Each row is a point. The window is the flat piece filled in between its corners: a triangle in 3 columns, a solid with four corners in 4, and so on. A path goes straight from each point to the next, and from the last back to the first. After which points does the path pass through the window?

Window (4 x 4)
[[ 49  52   4   2]
 [-32  -2 -25   3]
 [-34   0   9  10]
 [ 60  22   9  -8]]
Path:
(1): [ 44  30  -9 -22]
(2): [ 39  30  10 -35]
(3): [50 19  6  7]
(4): [ -9  16 -12  47]
(5): [-18  22   0 -17]
(6): [ 46  59  24 -20]
(7): [50 37 20 25]
(8): [ 10  -6 -11  39]
(9): [ -2  21  -6 -33]
(10): [  9  32  16 -22]
(11): [26 12  8 41]
(12): [ 8 -2  5 13]
(13): [ -2   9   6 -14]
(14): [-17  23  -1 -12]
(15): [ -9  15 -11  18]
(16): [ 50  13 -17  15]
Through the window after points: 2, 8

Window (6 x 6)
[[-60 -37  42   2  60 -23]
 [-14 -41   9  35 -41 -24]
 [ 10 -47  13  37  -6 -33]
 [  3   0  29  13 -16  -9]
 [ 10   3 -20   9 -26  -3]
 [ 26  -1  -3 -36 -39  16]]
Path:
(1): [-44 -34  37  11  48  -4]
(2): [ 15 -23   0  34 -29  34]
(3): [ 24   0  -4  -4 -39 -47]
(4): [  2   6  -2 -25 -30 -23]
(5): [  6 -11   6  -3 -22  30]
(6): [-19 -36  13  14  14  -3]
(7): [-18 -18  17 -19 -12 -56]
(8): [-52 -34  31 -12  32 -58]
Through the window after points: 8

Window (8 x 8)
[[-34  -6 -41   6  -4 -10   3   3]
 [  7  19  25  15   6  -3  10  -1]
 [-21  -4 -31 -12  14  17   5 -13]
 [ 17   3  12  -4   3  12 -23  -2]
 [-13  -3   7 -60  -6 -29  26  18]
 [ 14 -10  24  15  10 -26   6  -7]
 [-25   6 -12 -13  23  10 -33 -12]
 [ -6 -12  41   2 -15  -5  29   3]]
Path:
(1): [ -3  10  13  -2 -12 -16 -11 -31]
(2): [-16  19 -19 -10   0   0 -14 -42]
(3): [-15 -11 -30  -2  31   5 -11  27]
(4): [-6 -9 12 -2 20 -7  5 35]
(5): [ -7   5  19 -13 -18 -18   7 -10]
(6): [  1   7   6  -6 -17 -11  10 -14]
(7): [  2 -18  10  -8  15 -10  19  36]
(8): [-24 -10 -13  -2  32  13  -7  22]
(9): [-21   3 -19  -5   1  -4  -9 -12]
(10): [ -5   0  -3   2  -2   2  -4 -17]
(11): [-11 -14 -12  12  36   2  -2  23]
(12): [-8 -6  4 -2 20  6 -7 24]
(13): [-15   4  17 -11 -13  -3   0 -35]
(14): [-11   1   0   2  -4 -16   2 -11]
(15): [ 1 -6 -4 14 17  2  7 19]
(16): [-4 -6 10  0 19 -3  5 10]
Through the window after points: 8, 12, 14, 16

Window (9 x 9)
[[ 23 -19 -17 -27 -10  11  -1  15  15]
 [-34 -19  27  19   1  16  -6 -19 -18]
 [-23  -1  18   5   3   3 -46  10  -2]
 [ -4  16  -1   6 -24   1   7 -15 -20]
 [  6  10  14   3   1 -15  19  -1  -1]
 [-20  11  15  31  20  26 -14 -10 -22]
 [ -1 -25 -60 -23   8 -14 -11   9  29]
 [-31  -7 -10 -31  17  14 -18   1   3]
 [ 22 -11 -29 -29   4  -9 -14 -19  24]]
Path:
(1): [-10   4  -6  -9 -14  22   1 -13  38]
(2): [ 11 -24  -9 -14  10  -9 -16  -1 -16]
(3): [ -5 -18   0  -6   9  -7 -29   8 -27]
(4): [-26   1  -2   4  -3  10 -20  -3  29]
(5): [-12   5 -24  -3  -5   5  -7  -7  39]
(6): [ -2 -18 -28 -14   4  -9  -6   4  -2]
(7): [ -4 -12  14   1  12  -6 -28   0 -29]
(8): [-31  -1   8   7  -8  17 -17  -5  18]
Through the window after points: 1, 3, 5, 7

Window (11 x 11)
[[  3  24  10 -38 -27 -14 -32  -8  -1 -24 -11]
 [ 12  12  13   3  45  21  -5  39  26  42 -16]
 [ 28  21   1   3  29  20   7  47  12 -12 -21]
 [ 22   1  14  24  23  11 -23  33  42  -2 -14]
 [ 21 -17  16   1 -12  -3 -38 -29 -58  11  11]
 [  4 -50 -18 -22  10  41  -5  21  -3   8  -8]
 [ -5  32  -1  22  14  22  14  15  37   2 -21]
 [-15  11  -9 -13 -30 -30 -26  27 -11 -13 -12]
 [ 34   8 -26  -5  -9 -23 -36  -7  -3   3 -15]
 [ 10 -33  -2 -10  46  -8   3  17   4   4   0]
 [ 23 -28  16 -15 -42 -18   2  -9 -16  23  -6]]
Path:
(1): [ 11  -2  -4  -5 -17  -5 -17  13   4  -8   6]
(2): [ 26  -3 -10   0  15  -2 -11  19  15  11  23]
(3): [  6 -14   4 -12  24  -7 -11   7  -8   4 -44]
(4): [ -3  -9  35   3   8   4 -12  27 -10  -6 -58]
(5): [ 10   8  -5 -20  -2   6  -7  15   7  -1  15]
(6): [ 31  -8   3 -22  -3  13  -8  10 -16   4  47]
(7): [  1 -15  11  22   7  -3 -38 -10 -21  11 -54]
(8): [ -1  -7   8 -10  13   3  -7  11   1   0 -60]
(9): [  7   9 -10   0  11   7 -20  23  12  -5   5]
(10): [ 16   2  -5  -6  10   0 -14  15   3   0   7]
(11): [  9  -7   4   1  16  -2 -25   6 -13  -3 -39]
(12): [  4 -13   1  -3   2 -19 -20  10  -7 -12 -49]
Through the window after points: 2, 6

Window (12 x 12)
[[  1 -12  -8 -23  -9 -60 -11 -37  19 -28  -3  -1]
 [  7  -4  15  -3  42  15 -32 -29   8  -6  11  23]
 [-14  25  12  11  -2  -5  -1  25  -6  10  -2  -7]
 [-24   0 -10  25 -11 -21   8   3  15 -31  -4 -14]
 [ 26 -26  15  23  11  22 -12   3  16   1  -9   7]
 [ 26  45 -32 -14   0  39  -8   6  38   9  23  -1]
 [-15  -6  -9 -17   8  10  52 -22 -29 -17   7  -7]
 [-16 -11   9   0   3  -1 -12   6  14  13  36   3]
 [ -1   1  11   0 -20  16 -25   6   6  -1  18 -10]
 [-43  -7 -12  -7 -14   0 -12   3   9  20   5  -9]
 [-13 -25   8  -6  17   2 -37  22  -7   2   6  14]
 [-27 -14  13  -9 -18  14   6  13  36  -7   6 -10]]
Path:
(1): [ -5  11   2  11 -11  28  -9   8   8   1  16  26]
(2): [  3   0  -5  -1  16  20  -6  12  16   7  11 -19]
(3): [ -4  -4   4  -5  -1   1 -17  -2   9  -4  10 -18]
(4): [ -5   0   5  -3  -9   2 -13  -2   7  -4   9  10]
(5): [ -8  -4  -5  -1  -1  -1   1 -11   2  -5   6  14]
(6): [  4  -6   1  -1  16   1  -4  -6  -2  -6   8 -17]
(7): [-20 -14  -1  -3   7  -2 -19   6   6   3   7 -21]
(8): [-25   0  -3  -4 -18   2  -3   4   9   5   5  39]
Through the window after points: 3, 7

Window (14 x 14)
[[-15 -22 -23  28  24 -21  -7  19 -20 -12   4  -9  10   2]
 [-16  32  21  12  42  -3  30  -5 -25  -1 -17  18   6   3]
 [-17   7 -28 -17  11  -8   6   4   0 -20 -12   7   0 -20]
 [ -8  -3 -17 -17  20 -11   2  30 -10  36  -9  20   7  -7]
 [-19  13 -10   7 -37 -17 -24  -9 -11  19  11  27 -12  -4]
 [-14  49 -45  60  25  -2  -1  17  16   6  27  38 -19  14]
 [ -6 -31  22   4  23  12  18  13  11  28  28 -59 -23  13]
 [-33 -26 -23   5   8 -23  -6 -16   5   9   8  12   6  -7]
 [-16  -3 -13 -11  30   0 -30   9  -4   3 -20   6   6   2]
 [ 32 -17  11 -10  16 -12  24 -23  -6  -8   6  14   0  -4]
 [-21   0   8  11  -6  -7  -7   4  13   0 -21  24 -33 -15]
 [-19  -9 -13   1 -35  10   6 -22  -5  44 -31  11   7  -9]
 [ 10  -6  44   8  -7   2  20   8  36 -37  39  -2   3   7]
 [-15  14 -12  41  17  22  17  -4 -23   3  31  41  -6   3]]
Path:
(1): [-11   9   3  27  18   4  -6   0  10  16  17   2   6 -36]
(2): [-20  12  -6  18   6   1  -9   3   3  18  -2   4   1 -21]
(3): [-27  -1 -11   6   4   1   2   6  -3   6  -7  12  -7  15]
(4): [-13  -9 -17   1   0  -7  21   0 -18   0  10  20  -7  36]
(5): [ -8   9  -6  16  12  -1  -7  -5   8  12  10   5  13 -27]
(6): [-20   0   1  17   5   7   2  -8  -1  20  -1   7  10 -38]
(7): [ -9   0 -24  -7  -5  -5   7   5  -9   4 -12  26 -15  32]
(8): [-14 -11 -11  -4   5  -8  20   4  -2  -1  -1   2 -17  39]
Through the window after points: 6, 8

Window (14 x 14)
[[  4  36  27   2  12  -2 -20  19 -22   8   2 -31  -7 -10]
 [ -2 -26  -4  13   4 -37   9  -5 -20  14  -5  14  13  -1]
 [ 17  16   1 -12  -8   7 -11  36   1  27  10   6  -5  -6]
 [ -1 -11 -60 -25 -26  11  34 -26  -1 -19   9   7  32  11]
 [  8 -23   9  24 -43 -24  37  -8 -32   0  -8   6  11   1]
 [ 26  -3  -6  12   5  20 -21  16   0 -10  -5  -2   0  -9]
 [ -2   0   0   0   7   4   7  26  13   6 -14 -20 -27 -12]
 [ 20 -11 -43   2 -27   0  21 -23  18  12   6 -32  44  -8]
 [ 10  10   6  -6  19  41  -4  21 -16  31 -15 -14   5 -11]
 [  4 -53   2 -14 -31 -24   8  -3 -27  -2   1  -9   8   0]
 [  5   5 -16  17  10  21 -10  33 -16  20  16 -25 -11   9]
 [ 29 -34 -20  -6 -12 -30  52  -4 -16 -15  14 -11  28 -11]
 [ 21   5   7   1   8  21  -6 -11  -9  26  14  -4 -26  -3]
 [-12 -26  20  10 -12 -10  23   4  -3  -7  24  -2  22 -12]]
Path:
(1): [  1  -9 -22  -7  -5   6  10   0 -16  -2   5  -4   4 -41]
(2): [  7  -2 -16   0 -10   7   5   5 -15   1   8 -12   0 -17]
(3): [ 14   3   0  -7  -5   7  12   8   7   4  -1 -20   9  16]
(4): [ 13 -10  -2  -4  -6   0  11   9  -6  10  -2 -14  16  11]
(5): [  2  -6 -13   6  -7   2   9  14 -11   6   2  -9   9 -19]
(6): [  3  -6 -10   6 -13   2   4  12 -18   4   4 -10   2 -20]
(7): [ 20  -9  -3  -7   5  -3  13  13  10  12   2 -19  23  35]
(8): [ 15  -7   9   0 -10  -4   9  -2  -1  13  -1  -5   9  26]
Through the window after points: none

Window (14 x 14)
[[ -2  27  14 -17  -7  20  56  36 -38 -20  16  12  16  20]
 [-39 -25 -14  -6  -4 -14   6 -36 -49 -25   4 -17  20  10]
 [-42 -14 -13 -21   1  13  18  14  -3  -9   7 -30  35  -7]
 [ 32   1  -3 -17   1  18  12 -26 -20  16 -39  12  23 -27]
 [  9   3 -19 -56 -29  -6 -11  14 -14  21 -24   1   5  14]
 [ -7  24   0   6 -21 -30  41   8  25 -35  -9   6   1  13]
 [-33  13 -38  -5 -14  33  -6   2 -12  -7 -28   4  16  -1]
 [-20  13 -19 -26  43   1  -9  -1  19   2  -6  -7  24   7]
 [ 25   7 -13  27 -12 -17  -5 -14 -19  -9  37 -45  26   2]
 [ 37  17 -16 -41  21  10  25  54  21 -41  -9   2  19 -16]
 [  0   8  -5  31   6 -19  16  -1   5  35  37  -1 -33  -9]
 [-28  -2  14  -8   6  41   1  14 -13  31 -32   5 -35  11]
 [-18  28   5 -17   0 -28 -46   3 -31   2  -3   7  27  -2]
 [ -1 -15 -17   3  16 -11  60  24 -17  14 -17 -18  11   4]]
Path:
(1): [-13  39 -15 -44   6  -9  12  -3 -11 -27 -15 -20   8 -17]
(2): [  5 -17  -3  14  12   4   0   7  11  22  -4  18  23  17]
(3): [ -1  -7 -16  -1  -3 -15  -6  24   0 -10   1   6  16  11]
(4): [-11  44   2 -27  -3  10  38 -17 -18   0  11 -39  -7  -9]
(5): [-12  27 -20 -21  15  -7  19 -17 -20 -14  -1 -25  -6  -5]
(6): [-17 -24  -7   5  -4  -7  -3  -4 -16  -5   5  -3  33  12]
(7): [ -1 -30 -20   0   1   5  16  24  -2   0  -3  16  20   9]
(8): [ -7  14  -5 -13   2   4  29   2 -13   2  -8 -17  -1  -2]
(9): [ -7  28  -3  -8  24   6  11   3 -13 -16  -3 -18   4 -15]
(10): [  3 -33 -24 -15 -19  -9  -1  19  17  19  10   8  28  28]
(11): [-10 -43 -10 -20 -13   8  17  13   0  -2  16  29  38   9]
(12): [ 13  47 -11  11  18 -19  28  -1 -21   5 -14 -38 -16 -13]
Through the window after points: 1, 5, 9

Window (14 x 14)
[[-14  21  39 -21  18  -1 -23   5  -2  42  -7  12   9  37]
 [-31  17 -21 -15 -20  -6 -14  38 -47  13   3  43 -44  26]
 [ -4 -12 -17  -8  -4  -8 -17  16  18  18  39   1   8   5]
 [  1 -17   1 -26 -34  -7   0 -16 -39   4  22  -2   5  37]
 [ 17  17  18   9  33   6  12 -40 -21 -42  39 -12 -17  39]
 [-58 -22 -27  28  14 -19 -21  23 -22  60 -20 -22  14  18]
 [ 35  14   4   6  45  25 -22  27 -18  40   3  29 -16  23]
 [  3 -15   2 -20  22  21   3   1 -14  19   7 -14 -29  15]
 [ 11  -3 -19 -18  -6 -42  -4 -41 -11   9 -14 -14  -7   5]
 [ 10  16 -31  -5 -45  -3  -3  26 -33  -5 -31  -7 -31  -3]
 [ 32   9  -8  27  -9  35  37 -44  42 -14 -15  16 -13  29]
 [-26  14 -58  -3 -26   6  27  -5  13  28 -12 -13  20  27]
 [ 22  14   0  -4 -22  18  27  25 -29  27  29  21 -33 -11]
 [ 13   2 -22  20  20  11  44  26  11 -12 -11  25  -7  19]]
Path:
(1): [ -8   4  -7  -7   2 -13   3  11  -7  31   6  -2 -17  38]
(2): [-21  11  -8  -1   0  10  -9   0 -18  15 -10  10   8  12]
(3): [-23  11 -18  -8   5  22 -11  -7 -12   9   2   3  10  -7]
(4): [  5  -1  -5  -9 -12 -14  -8  14  -8  25  12   0 -17  29]
(5): [  2   9 -20   3  -3  -5  19   7   6  20  -1  -2  -8  37]
(6): [-15   4 -23  -5   0  28   5   2 -21 -14 -14  19  14 -22]
(7): [ -3  20 -17  -2   4  15   4   0  -8 -16  -5  11   4  -2]
(8): [ 11 -15 -16   6 -15 -16  30  16 -11  41   2 -12 -38  60]
Through the window after points: 1, 5, 7

Window (14 x 14)
[[ -9   8  23  36 -10 -16   3 -16  17  11  36  20 -15 -11]
 [ 25  -1  -1  15  22  17 -17  17  -6  53  10 -16  25  11]
 [ -3 -23  -1  11 -13 -15   5 -17  26  -4   2  25 -29 -27]
 [ -8 -17  -1 -11 -17  -3   8  -6   4  11  -1 -32  20  35]
 [  6   4 -16   9   3  14 -17   6   9  -7   3 -26   8  31]
 [  4 -13  -8   3 -27 -35  -3 -11  41 -21  18  22   6 -21]
 [  6   7 -12  -8  17  -6   6   1 -12   9  12 -32  13   6]
 [-25 -10  15  60 -12   6   6   3 -11  15  31  -5   7 -29]
 [ 17 -11   0  13 -28 -23  12 -40  19 -32  -3  25   1  -9]
 [  2  -3  11  -6  -7 -29 -22 -10  12  -9 -17   8   5  -6]
 [ 12 -16  12 -26   6  -2   6  -3  26 -31  -7  -4  18  15]
 [ 12   4   5   8 -11  15  -9  25 -24  24  25  -5   3   6]
 [ 14   5  -2   1  -4 -12  17  20  14  -1 -18 -19  11  19]
 [-36 -10  -6  54  -1  -3  15   6 -22  13  35  21   7   6]]
Path:
(1): [ 11 -15  -1   7  -5 -21  -3   6  14  -7   6  -6   6   5]
(2): [ 39 -23  12   6  10 -28  -6  -3   1 -18  11 -25  -2  22]
(3): [-16   1   0   0 -15  -7  -8  -5  12   7  -6   6  12  -4]
(4): [-14  14  -6  -2 -26   7  18 -14  23  17  -1  14   8   0]
(5): [ 17 -32  12  20  16 -28 -22   2   2 -15  12  -3 -13 -14]
(6): [  9 -27  23  27  -1 -22  -7  10   9 -13  17 -10   2  20]
(7): [ -6  16 -15   9  -7  10  -1 -12  12   9   7   3  -2  -3]
(8): [ -7  10   3  -9 -17   4  10 -10  16   0  -4   2  14   3]
Through the window after points: 2, 4, 6, 8

Window (14 x 14)
[[-28 -10  31   3  -3   8  -5  -6   7   1  23  -3  32   4]
 [ 40  -7  40  35 -10  11   2  19 -43  -4 -16  -1  -9 -17]
 [-13   2  41 -26 -14  25  24   4 -27  -7  13  31  10  -4]
 [  4   2  21 -22   4 -15 -27  16  -4  22  41   5 -16 -12]
 [  6 -14 -39  -9  33  15 -42   7   3  -3  10  10  12 -14]
 [  9  -5  26  22 -47  18  15  19  -1  -6   5  27  34  -1]
 [ -6  33  19  29  13  41 -23  31 -23  -4 -24   2   8   3]
 [ -6 -10 -19  14   1 -15 -18  16   2 -28 -28 -26  -3 -16]
 [-22 -12  26  -7  10  18 -22   8  -4   6 -27  38 -15 -14]
 [ -6  18  37   0 -15  29 -27 -19 -16  19  10  -6 -19 -10]
 [ -8  -4 -22  -8   2 -17 -13  15 -23  27  30  -6  27  13]
 [ 10   9   0   6  17  13  -3  -1   0  29  25  -5 -39 -17]
 [  4  39   6   4  23  32  -4 -30  13  -1  -5  60   7  -1]
 [ 26  13  24   8  12  34 -13   4   2   7 -42 -12   8 -12]]
Path:
(1): [ 22   2  10  12  -7   9 -16   3  -6 -10  -6   6 -19  39]
(2): [  2  -7   1  -3   1   7 -25   9  -3  -7  -6   0  -6   5]
(3): [-13  10   2  17  15   2  -6  10  -9   2  -5  -1   9 -48]
(4): [ -5   8  14   4  -8   8  -3   6 -15   5  -8  -5  10 -31]
(5): [ 11 -12   3  10  11   9 -15  11   5 -11   1   5 -12  23]
(6): [ 24   7  13  16  -7  13 -12   3  -6  -1  11  -9 -12  48]
(7): [ -8   6  25  -3  -1  14  -3   5 -11   8  -7  10   9 -23]
(8): [ -8   7  13   6   4  16 -17   2  -4  12  -2   5   6 -23]
Through the window after points: 2, 4
